Each point is reached from the start by the listed moves, each made once or not at all, plus a little noise. Say if it took an odd or an even number of moves. Then give how often each move was made.

Moves:
(1): [-2.3 -2.3 -1.9 -4.2  1.8]
(2): [ 0.8  3.2 -3.9 -4.9  5.2]
Start: [-3.6 -0.5  0.1  1.4  0.0]
Points:
[-6.0 -2.8 -1.9 -2.3  2.0] -> odd (1, 0)
[-3.5  0.3  0.2  1.7  0.7] -> even (0, 0)
[-5.7  0.0 -5.8 -7.5  7.1] -> even (1, 1)

Moves:
(1): [ 0.3 -1.7  4.0 -2.4 -4.8  1.5 -1.0 -6.3 -1.5  6.6  0.7]
(2): [ 1.5  0.9  2.5  2.4 -0.6 -2.3 -2.9  1.1 -0.6 -2.9 -0.5]
(3): [-6.3 -2.5 -1.3  1.8  0.8 -4.5  3.6  2.7  2.4 -0.6  0.4]
(4): [ 1.0  2.4  2.0 -0.1  2.2  0.7 -5.1 -0.2  3.3  0.1  3.5]
(5): [ 2.8 -0.2  1.5 -3.8  0.3 -0.3 -0.6 -4.4 -0.4 -1.8  1.3]
(6): [ 4.7 -2.6  3.8  0.0  5.2 -0.8 -2.7  4.8 -1.2  0.6 -0.1]
(7): [ 2.9 -2.5  0.3 -0.3  1.9 -0.2 -1.3 -2.1 -0.8  1.5 -2.6]
(8): [ 1.9  0.7 -0.5 -2.6  1.8 -3.1 -0.7  3.0 -0.4 -0.5 -1.7]
(9): [ 5.0 -4.1 -0.5  2.0  0.0 -1.3  1.3  1.6  3.6 -0.4  0.9]
Start: [ 3.0 -3.1 -0.6 -0.6 -0.2  1.3  4.0 -2.5  2.0 -1.9 -3.7]
Points:
[12.4 -1.9  7.1 -0.9  8.6 -4.0 -7.7  6.5  3.0 -4.7 -2.3] -> even (0, 1, 0, 1, 0, 1, 0, 1, 0)
[  7.8 -10.4   3.3  -2.1   1.5  -5.9   0.8  -3.7   8.6   4.7  -2.5] -> even (1, 0, 1, 1, 0, 0, 1, 1, 1)
[ 6.4 -7.7  3.0 -4.9  7.9 -7.4  3.8  3.9  2.3 -4.2 -3.7] -> even (0, 0, 1, 0, 1, 1, 0, 1, 0)

Moves:
(1): [ 0.5 -0.7 -2.1  4.7 -0.3 -3.5 -1.5  3.1 -0.3  3.1  1.7 -3.9 -0.9 -0.7
  2.8 -0.9  0.6 -4.9  0.5  1.7 -3.8 -0.4]
(2): [-0.1 -0.5 -1.2 -2.3 -0.5  0.2 -1.1 -0.1 -0.3 -1.5 -0.2 -2.3 -2.5  0.5
 -2.3 -1.4 -2.5  1.8  1.8 -1.4  0.0 -1.7]
(3): [ 3.2 -1.5 -2.4  1.6 -1.4 -0.8  0.8 -2.1  0.8  1.5 -0.7 -0.6  0.5 -1.6
 -1.5 -1.2 -1.2 -0.8 -1.5 -1.1 -2.3  1.7]
(4): [ 0.6 -1.5 -1.3  2.2  0.4  0.3  0.8 -1.6 -3.0 -1.1 -0.3  0.7  0.8 -0.6
 -0.7  1.2  0.6  0.0 -2.1 -1.2 -1.1  1.7]
(5): [ 0.4  0.0  1.5 -0.5  0.8 -0.1 -0.9  3.0  0.3 -2.5 -0.3  1.5  2.9  0.6
  1.6 -0.5  1.4  1.2  1.2  0.2  1.6  0.4]
(6): [ 2.3  0.5 -1.6 -0.8 -2.3 -0.1  1.3  0.7  1.4  1.0  0.2 -0.7  0.6  0.8
  0.5  0.9 -2.3 -1.8  1.8  2.0  0.0 -1.4]
(7): [-0.8  0.2  1.4 -0.3  3.0 -0.5  0.0 -1.6 -1.5 -1.1 -0.3  0.8 -0.8 -1.5
  0.9 -1.2  1.5 -0.2 -0.3 -2.0  0.8 -0.5]
(8): [-0.6  1.6 -3.7  1.7 -0.4 -1.2 -3.4 -1.5  0.7  5.3  2.0  0.7 -0.6 -1.0
  1.7 -1.6  1.3 -3.1  1.1  0.3  0.2 -2.5]
(9): [ 1.3  1.0  0.7  0.4  2.2  1.7 -2.1  0.4 -0.6  1.0  2.1 -3.1  1.9  1.8
  1.6 -1.5 -0.4 -2.0 -0.4 -2.4  2.0  2.2]
(10): [-0.9  0.1 -0.3  1.0 -0.7 -1.8 -1.2  0.8  0.1  0.1 -1.8  0.5 -0.5 -0.8
  0.8  1.2 -0.2 -0.6  0.5 -0.1 -1.9 -1.1]
(11): [-0.6  1.7  0.9  1.7  2.8 -0.2 -0.9  0.3 -0.6  0.3  1.9 -0.4  0.7  0.1
  0.7 -0.9  0.3 -0.4  0.0  0.9 -1.3  0.6]
(12): [ 0.9 -1.6 -0.9  1.0 -0.3  0.5 -0.4 -2.2  0.7 -1.2 -0.6 -0.4 -0.4  0.3
  1.1 -0.5 -0.3  0.7 -0.7 -1.8  0.2  0.6]
(13): [-0.6 -1.2  1.4 -0.2 -1.2 -0.7 -1.4 -1.1  0.0  0.1 -0.1  1.1 -1.5 -1.4
  0.0  0.0  0.3  1.6 -0.4 -2.4  0.8 -3.5]
(14): [ 1.2 -0.5  1.2 -0.8  1.8 -1.4 -0.6  3.4  0.7 -1.9  1.3 -0.4 -3.0  1.0
  0.4  0.7 -0.4  1.2  1.4 -0.2 -1.9  1.9]
(15): [ 1.7  0.4  4.0 -2.0  1.7  4.4 -1.3 -0.6 -0.2 -3.0 -0.4  2.1  1.4 -0.4
  0.4 -0.6  1.8  0.2 -1.4 -0.4  3.3  1.9]
(16): [ 2.0  0.5  1.7 -1.8  0.2 -0.4 -0.5  0.9  0.2 -4.6  0.7 -1.1 -0.7  1.8
  0.3 -0.7  1.1  0.7  1.1 -2.7 -2.1 -0.3]
(17): [-2.5 -1.2 -2.6  1.2  0.5 -3.4 -0.1 -1.2 -0.9  1.1 -0.3  2.0  0.3 -1.2
 -1.3  1.8  0.4 -1.9 -2.8  2.9 -2.7 -0.6]
(18): [-0.7 -2.5  0.6  2.0 -0.8 -4.3  1.2 -1.8 -4.3 -1.1 -1.2  1.7 -2.8 -0.3
  0.2 -0.7  0.0 -0.2 -2.1 -0.8 -4.8  2.1]
(19): [-0.8 -0.4  1.9  3.0  3.2 -1.7 -1.3  1.0  0.1  1.1 -1.1  2.5  0.7  1.5
  0.6 -0.6  2.8  0.0  0.3  1.3 -1.2 -0.5]
(20): [-1.4 -0.3  1.2  0.2 -0.8  0.7  1.1  1.3  1.3 -0.2  0.3  0.7  0.3 -0.1
  0.0 -0.3 -1.4 -1.1  2.3 -0.9 -0.8 -2.2]
Start: [ 1.2 -0.9  1.5 -0.2 -1.5 -2.6  3.5  0.7  0.3 -1.6 -2.9 -3.8  0.0 -2.8
  0.5 -0.3 -0.9 -4.4  2.4  1.5  0.6 -0.8]
Points:
[  2.3  -6.2  -5.5  11.2  -5.0 -15.0  -2.7  -1.5  -4.5   2.0  -0.1  -5.6
  -3.6  -4.4   7.7  -1.3  -1.2 -17.0   1.4  -4.3 -13.6  -6.3] -> even (1, 0, 0, 1, 0, 1, 0, 1, 1, 1, 0, 1, 1, 0, 0, 1, 1, 1, 0, 1)
[ -2.4  -2.2  -1.4  11.9   0.9 -13.2  -1.9  -0.5  -3.9   3.7  -0.9  -3.9
  -5.2  -7.0   8.5  -5.1   1.0 -14.1   3.7  -1.2 -10.9  -4.4] -> even (1, 0, 0, 0, 0, 0, 1, 1, 0, 1, 1, 1, 0, 0, 0, 0, 0, 1, 0, 1)
[ 10.4  -5.8   0.1  -1.3   0.2  -1.0   1.4  -0.3   0.3 -10.8  -0.9  -6.8
  -0.9  -0.5  -0.8  -1.9  -5.5  -7.2   1.9  -5.9  -4.8   2.8] -> odd (0, 1, 1, 1, 0, 1, 0, 0, 1, 0, 0, 1, 0, 1, 1, 1, 1, 0, 0, 1)
[  7.3  -4.6   3.9  -1.0  -1.9  -8.6   3.6   4.6  -0.9 -12.0  -3.0  -3.3
  -3.7   1.4   4.5  -1.1  -1.4  -2.7   4.8  -1.9  -6.5   2.5] -> even (0, 0, 0, 0, 1, 1, 0, 0, 0, 0, 0, 1, 0, 1, 0, 1, 0, 1, 0, 0)
[  7.7  -5.2  -8.5   6.9  -3.8 -14.3  -3.2   0.0  -2.1   0.4   0.4  -9.7
  -2.1  -1.9   5.5  -6.5  -2.9 -14.7   2.5  -1.7 -11.4  -0.7] -> odd (1, 1, 1, 0, 1, 1, 0, 1, 1, 0, 0, 1, 0, 0, 0, 1, 1, 1, 0, 0)
[  4.4  -5.6  -4.7  11.1   2.3 -15.9  -2.3   1.2  -5.8   0.4  -0.2  -4.7
  -0.7  -3.0   4.8  -6.8   1.1 -16.8   3.2  -2.7 -13.6  -2.9] -> even (1, 1, 1, 1, 1, 1, 1, 1, 1, 0, 0, 0, 0, 0, 0, 1, 1, 1, 1, 1)
[  4.3  -8.7   0.8   8.5   3.3 -11.8  -0.3   0.4  -4.3  -5.0  -2.1  -1.3
  -1.8  -1.3   1.6  -3.3  -3.3  -6.3   1.1  -3.6 -10.9   0.3] -> even (0, 1, 1, 1, 1, 1, 0, 0, 1, 0, 1, 1, 1, 1, 0, 0, 1, 1, 1, 1)
[  5.0  -7.7   1.7   5.7   0.8  -6.7   0.8  -2.6  -5.1  -5.6  -0.5  -6.7
  -6.2  -3.1   0.0  -4.9  -5.8  -3.6   0.5 -10.0  -8.7   2.5] -> even (0, 1, 1, 1, 0, 0, 0, 0, 1, 0, 1, 1, 1, 1, 0, 0, 0, 1, 0, 1)
[  4.0  -5.4   8.5   4.7   6.5 -10.7  -2.7   4.0  -5.4 -13.3  -2.2  -2.7
  -4.4   0.8   6.1  -4.5  -0.3  -3.4   6.5 -10.0  -9.1  -2.6] -> odd (0, 1, 0, 1, 1, 1, 1, 0, 1, 1, 1, 1, 1, 1, 0, 1, 0, 1, 1, 1)
